Rows are points. A path goes straight from each point to the next, and from the last back to the first. The post is the endless flat space through its rows: a point in 2 columns, a line in 3, a plane in 4, and so on, so that a path can go around it. Count how often the path circles the post. Going back the other way cancels.

Post (1 x 2):
[[-7  4]]
Path (11 x 2):
[[ 37  19]
 [ 35  74]
 [-43  14]
 [-54 -70]
 [ -2 -19]
 [ 46  60]
 [  3  45]
 [-26  -8]
 [-33 -43]
 [-51  -8]
 [-13 -45]]
Times around: 2

Post (5 x 6):
[[ -1 -74 -20  40 -17 -16]
 [  6 -23  38 -40  20  16]
 [  3   7 -23  44 -10  45]
 [  9 -11  -1  20   7 -12]
 [-15  -2  25 -30   6 -29]]
Path (31 x 6):
[[ 17 -66 -80 121 -47 -10]
 [ 27 -15   8  58 -12  15]
 [ 17  10  12  42  17  10]
 [ 26 -52 -24  78  24  37]
 [-16 -39 -13  35  -9  21]
 [-34  -5  23 -23  -1 -11]
 [-17 -64 -29  28  -6 -12]
 [ 40 -50 -35  37   7   9]
 [  6 -40  30 -54   2  44]
 [  5 -37  73 -67  11 -29]
 [ -5  -7 -18  16 -36  -3]
 [ -6 -52   9 -13 -27  -6]
 [-12 -50  -9  57 -41  -3]
 [  7  49  45 -13  43  52]
 [ 22 -10  21  22  15  26]
 [-10  10  18  -9 -28 -41]
 [ 42  13  12   0  28  11]
 [ 11  -3  -1  37  -6 -34]
 [ -4 -33  49  -1   1 -22]
 [ 19 -81   9  29  19 -32]
 [ 25  -7 -27  53  11  38]
 [  8 -21 -12 -26   7 -17]
 [ 58 -15   9 -18  37  23]
 [ -5 -30   1 -29  14 -29]
 [-37  10  29 -52  18  47]
 [ 20   5  33  29  42  28]
 [  7  22  24  -6   6  33]
 [ -4 -47  13   9 -13   8]
 [ 15  64   9   5   0  49]
 [ 28  -6 -23  18  -8  25]
 [ 25  22 -11  23  15   1]]
Times around: 1

Post (10 x 11):
[[-27 -14  15  31  24  -4 -73  21   3   5 -35]
 [ 20  17 -29  -9 -53 -34  67  31  29  48  43]
 [-15  29   9  28   4  19 -22 -62 -28  28 -40]
 [ 36  35  29 -37 -17 -40  24  41  -1   4  52]
 [  3   4 -23 -21   5  19  17   5  16  25   0]
 [ 10  14  26  35  -4  37 -46  39  31   6   0]
 [ 64  37 -36  28 -19   6   8  31 -14 -21 -51]
 [-22 -12 -16   2 -16  -9  35  -2 -19 -15  20]
 [ 26  -8 -25  36  -9   4  -6 -25   0  11  -2]
 [ 44  29  47  11 -51  21 -28  -9   2 -17 -61]]
Path (30 x 11):
[[  -2    0   23  -37   20  -19   -6  -50    9   72   11]
 [  45  -16   28   15  -59   49  -12   16   18   -6  -22]
 [  13   23  -64   20  -52    6   13   41  -47  -40 -113]
 [   2   15  -27   -3  -49   37   -9   14   14  -29  -26]
 [  43   31    3   22  -39  -37   21   68    8  -45   -8]
 [  26    0   22   25    7   23  -33   10   18   -6  -18]
 [  62   34   18    8   -4   43   -4   18    6   21   22]
 [  14   46  -40  -53    1    3   30   36  -43   10  -32]
 [  17   16  -24  -21  -41   20    3   16    3  -11  -60]
 [  53   67  -18  -21   21   25   18  -23   67   49   10]
 [ -39   -8   11  -14   55  -67  -36   62   -3  -16  -62]
 [   4   38  -26   14   27  -32  -18  -67   19   99    1]
 [   7   24   40   56  -51  -56   -1   10   -3  -10   72]
 [ -32   -4   39  -14   29 -101  -44   29  -40  -34  -93]
 [  25  -33    7   86   52  -21  -53   -7   -4   34  -14]
 [  31   -6    3   35   12   19  -38   36  -16   27  -11]
 [  -5  -44  -38   39 -121  -77    9    9  -13   -3   24]
 [  15   52   21  -12  -23  -46   -7   60   21  -31   67]
 [  27   64   -2   61   -8   16   -9  -14   24   15  -10]
 [  28   30  -51  -38  -39   16   43  -34  -10  -15  -33]
 [  20   42   -3   76  -55   22  -64   68   16   15    6]
 [  32   28  -17   -9  -11   -1   -6   -1  -31   29  -15]
 [   0  -12   -3   41  -65  -23  -41   32    9   -8  -17]
 [ -12   64  -13  -26   64   17  -21   12   42   35   -3]
 [ -48   -5   42  -19   12  -71  -49   56   18   32  -34]
 [ -27   48   55   27   30   44  -34    4   23   73  -13]
 [  38   47  -10  -37    6   11    9  -66  -22  107  -49]
 [  34   11   -5   -5   -9   15  -36   62   31    3   -9]
 [  81   25  -63   69  -57   -1  -12   -5   28  -14  -28]
 [  23   -6   32   27  -26   47    6  -11   10  -58   -3]]
Times around: 4

Post (17 x 18):
[[ 16   6   8  47 -17  33 -17 -10 -21  20   5  18 -30  37 -15  -4  19  19]
 [-10 -12 -28  30  37   8 -12  24  -7  -8   0  20  27  25  22 -64   1  12]
 [ 12  10 -24 -12 -19 -22  15  30  29 -16  44  -9   9  22 -19 -38  -2  13]
 [-19 -25  17   1  32 -22  12  34  24 -17 -33   5   5 -27  22  47 -35   6]
 [ -9 -43   1 -48 -11 -49  -3 -18  -6 -17  -9  -8   3  36  43 -16  10  14]
 [-38 -32 -23  -1 -33 -50 -10  15  16  21   8 -22 -17 -26  39  -1  13  22]
 [-48   9  -5  19  -9  20  20 -19  30  29 -21 -11   3 -39 -37   8 -36  -5]
 [ -3  34  30 -21  29  10 -22  28 -17 -38 -39   9  -2   8 -14 -44  67  18]
 [-28 -21  59  -3  17 -12 -13  17 -42  42  14 -28  28   7 -22 -15  21 -44]
 [-13  10 -14  30  15  46  -9  12  27 -18  15  -6  -4   1 -14   1  25 -11]
 [-36 -43  15  14 -12 -47 -10  31  52  -1  14   1   1  -3 -27  14  59  35]
 [-13  25 -29   5   7   6 -56  -3 -12  40 -36 -14   1  74 -10 -32  17  -5]
 [-35  21 -13  21  -8 -26  26   8 -28  -6  45  -5  34  29  38 -40  63  53]
 [ 16  14   0 -20  40  20 -35 -34 -14  33 -23  11 -20 -10 -20  -4  31  -5]
 [ 16  16  -7  53 -19 -23  23 -34  -2  43 -42   3  12  -5  59  14   9  -3]
 [  1 -10   1  72  21 -20  67   4  -6   5   8 -49  16 -21  26   9  18   9]
 [-51 -15  37  73  57 -32  47  -4  13  22  22 -25  -4 -29   9  -6   6 -44]]
Path (28 x 18):
[[  19  -18   26   20  -15   44  -36   36    9    2   28    4    3   23
   -39  -41    9   15]
 [   3  -31    1   -9   13  -57  -23  -26   42   45   -1   26  -51  -62
   -11   25  -15   16]
 [  -3    2    3   41   23  -10   -6   -3  -60   55  -12  -26  -20   14
    -3    8  -28  -25]
 [ -79   -9   -7  -93  -13  -30  -20   44  -28   -9   24  -40   25   20
    21   18   12   19]
 [  24  -61   36  -68   23   11   -5  -14  -33    7    2  -15  -11  -19
    18   -4   -7  -29]
 [  11   -5   65   26   78  -32  -14   16   -1   20  -55  -39  -16  -28
     5   -4   57  -12]
 [  12  -18   51   23   84  -15  -31   33  -15  -17  -51  -41  -34  -30
   -24  -21  -14  -64]
 [   4   11  -61    5   -7   -6  -21  -28    5   63    7   24   23  -34
    26   21  -34  -16]
 [ -38  -31  -21   41  -14  -42   33   36    4    4   24  -28   -1   30
     2  -28    5   28]
 [  16   -5   39  -62   64   -6   51  -67   33    2   -3    1  -13  -80
     3  -35   85  -25]
 [ -13    1   27    2   50  -36   22   -6   79   40  -64  -32    1  -24
    -8   32  -94  -90]
 [  40  -26   18  -23    9  -40  -46  -67   20   28    4  -16  -49    7
    -2   13   55   28]
 [ -22    9   31   29   -7    0   19  -42   32   -6   10   36    6  -62
   -74    0   -5    5]
 [ -17  -14  -29   85  -26   -6    6   44   -5   25   82  -56   26    8
     6  -21   73  -17]
 [  -4   -6   -1   -6   50   -6   60  -30   16   14   -9    0  -64  -10
    19   37  -70  -44]
 [  33  -41    4   50   65    8   54   22    1    7  -14   -3  -17  -24
    21  -26    4   19]
 [ -67  -22   27   -7   23   30   22   30   47  -15   13  -31   42  -61
   -38   31   10   46]
 [  -3  -18   21   33   26   -4  -12   31    5  -13   16  -14   64  -23
   -25  -31   46   -5]
 [ -21  -29   50  114  -21  -25   64  -24  -33   30   30   40    4   25
     1   27  -25   56]
 [ -48    4   -4    2    9   -9  -31  -14 -121   42   82  -22  -41  104
    13  -30  -16  -33]
 [  -9   14    6   30   -6   52   22  -30  -18   -4   47  -13  -30   25
    11    0   22  -30]
 [ -10    5   10  -10   71  -14   42  -69   15   10  -27   24  -38  -18
    -3    9   14   53]
 [  10   -6   10    4   -7   22  -36   20  -26   17   -9  -42   -2  -14
    -6  -57   45   38]
 [  32  -15  -13   69   -3   -1   23  -11   45  -40    2   26   43  -22
    25   -4    7   25]
 [  43   26   16  -26   12  -47  -10   24  -43   10   16    8   10  -35
   -33  -49   63  -29]
 [ -13  -18   -5   56   20    9    7  -21  -20   41  -28    7   -6   20
    32  -17  -15  -23]
 [  -8   19  -30   38   14   11    2   -1   32   -2  -21    9   21   45
    17  -35   32   17]
 [  11  -23   -3   41   58   30   29   52   29   -5  -22  -43   23  -23
    -7  -11   34    9]]
Times around: 5

Post (17 x 18):
[[ 59   7  20 -59 -10 -24  -6  39 -50  26 -40  15  16 -44   9 -50 -36 -19]
 [-40 -39  -6  73  -3  19 -67 -12  14  51  34   5  -8   7  80  25  75  26]
 [ 15  29 -57 -28 -44  14  73  15   5  24  24   9  16  22  44 -30  -7   9]
 [  4  -3  21 -64  -8 -49  24 -19 -38  17 -13  -4  20 -24  -8  16  27 -31]
 [-39  -9  22 -20   7  -6  51  28 -30 -24  18 -13   2 -54 -18 -10  26 -16]
 [ 51   8   1 -12 -59 -13  25  25  -9  15 -10  28  46  30  10  17  52  14]
 [-43 -11 -12 -45 121 -48 -30  26 -78   9  48 -20 -61  43   5  -8  30  -4]
 [-26   8 -10 -22 -24 -31   4  51  12  18  41  16   4  -6  10  10 -28  14]
 [ 52 -11 -42   6 -23 -18  -9  13  15  80   0 -37  10 -43  37 -25  11  56]
 [-12  -9 -45 -66 -31   2   3 -45  14 -43  18  37 -39  89 -40  16  37  22]
 [ 21  -5   3   3  63 -21  -4  23 -46   3   3 -17 -50   2  20  30  -6  13]
 [-32 -60 -16 -36 -45 -62  16 -15  20   1 -66  38  22   9  42 -35  22 -23]
 [-13 -16 -44  -7  41 -39  12   6  -1  -3  24 -29  39   3  67 -19   1  31]
 [ -6   2 -24 -23  -7 -20 -32  28 -84   3 -32  16 -48  -5 -50 -21 -23 -34]
 [ -5 -40 -36 -16 -38  -8  70   6  -1  23  12  15  50 -17  13 -33  -4  28]
 [-21 -15  -3  -3  -5  28 -11  26 -10  25 -58   9 -23  35 -32  28 -21  13]
 [ -7 -34  25  46  14 -76  36  -4  21 -18 -13 -45  12   9 -15 -55 -46  30]]
Path (32 x 18):
[[  39   50   -4  -40  -30  -63  -14   21  -51  -17  -28   72   20   72
    52  -19   15  -35]
 [ -35  -14   57  -28   21  -51   21   31  -59   51    6   63  -38  -49
   -32   31  -47  -12]
 [ -81  -80   31  -32   22    6  -24  -66  -36  -11  -18   53   30   23
    33  -39   72   -9]
 [ -70  -11  -46  -13  -26   14  -44  -27  -37    3  -43   23  -46   53
   -91   34   21  -17]
 [ -11  -11  -38  -60  -16  -24   16  -11   29   -1  -29   45   51  117
     0   31   24  -25]
 [ -21  -18    0  -63   48   13  -34   22  -85  -62   50   33  -41   18
   -58    7  -10  -23]
 [  -7  -36   44   27   17   13  -14   -9  -14    7  -75  -10   30   81
    59   35  -41   30]
 [  30    4  -37  -15   -6   47  -25   -9  -67  -14  -10   14   -1   12
    38  -30   26   31]
 [  20   -1   17  -32  -14  -24    1  -33  -22   11  -47   29   58   16
    47   34   43  -22]
 [  34   40  -33  -44   52  -48  -63   40  -20   64   28  -19    6    6
    30   16   43   18]
 [  25  -35  -37    0   58   14  -14   -2  -34    0   71   -8   69   14
    43  -46   21   19]
 [  13   11  -33   40  -43  -22   36    6    3   18   39  -19   57  110
    -9   28   26   43]
 [  38  -28   -3   60  -60   77   41   26   12   90   31   25   43   -8
    82  -60  -29   62]
 [ -55  -51  -99  -14   23   13   13  -24  -42   33   -5   21  -60   29
    -2   10  -47   54]
 [   2   30  -26   25   -2    5  -32    7   19    6   36   17   53  115
    35  -89   87   34]
 [ -51   42  -33  -16   -1  -49   -7   47    7   51   26  -20  -29   56
   -44   42   -7    6]
 [   1  -43  -79    4  -36  -22   72    4   -8  -43  -61   -5  -10  -43
   -82  -58    4  -16]
 [  89   -5    4   12  -14   20  -23   21   30   35  -29  -71   52  -86
    53  -52    4   34]
 [ -23  -23  -25  -94   37  -98    3  -50    0  -70    6   -9   17   45
    70  -46  -41  -13]
 [  15   28   66  -59   -3  -48   41   12  -50   43   -7   -5  -16    7
    14   15    4  -10]
 [   5  -14   28   61  -56   28   48   17   -6   43   16   34  -31  -94
    -7  -88  -27   39]
 [  26   29   -2  -57   17  -18  -21  -35   20   53   -5   11    8    6
    40  -24  -20  -14]
 [ -22  -30   35   -3  -10   -1  -11    5   -7   13  -26   39   56   16
    77   32   21  -60]
 [  26   -5  -32  -37  -12  -52   -7   38  -69   44  -40  -10    2   23
   -28   18   19  -10]
 [ -29  -24  -12   24    5  -13   41   49  -21  -35   23   -8   -2  -52
    39  -37  -19  -11]
 [  -1   47  -13   12 -101   46   90   46  -36   72   54   45   51   26
    59  -43   -1  -36]
 [   2   -2  -42  -35  -91  -31   -2  -66  -26   25  -62   23  -21  -17
   -15   -4   -3   12]
 [  91   18    3   -7   17  -11  -11  -19    2    5  -16   26  -54   37
    74    0   50   36]
 [  -7   16  -10  -16   74    3  -44   41  -54   22    9    5   -4  -17
    44   10   48  -33]
 [ -18   27   35  -47  -43   16   35   28  -21  -19   63    8    3  -14
   -80  -29    1  -26]
 [ -19  -25  -44   48    6   28  -20  -15    7    2    2  -30  -51   10
    60  -18    1   15]
 [  11   26  -56   -6  -70   88   30    9  -38   41  -36   21   23   59
     8   26   39   18]]
Times around: 5
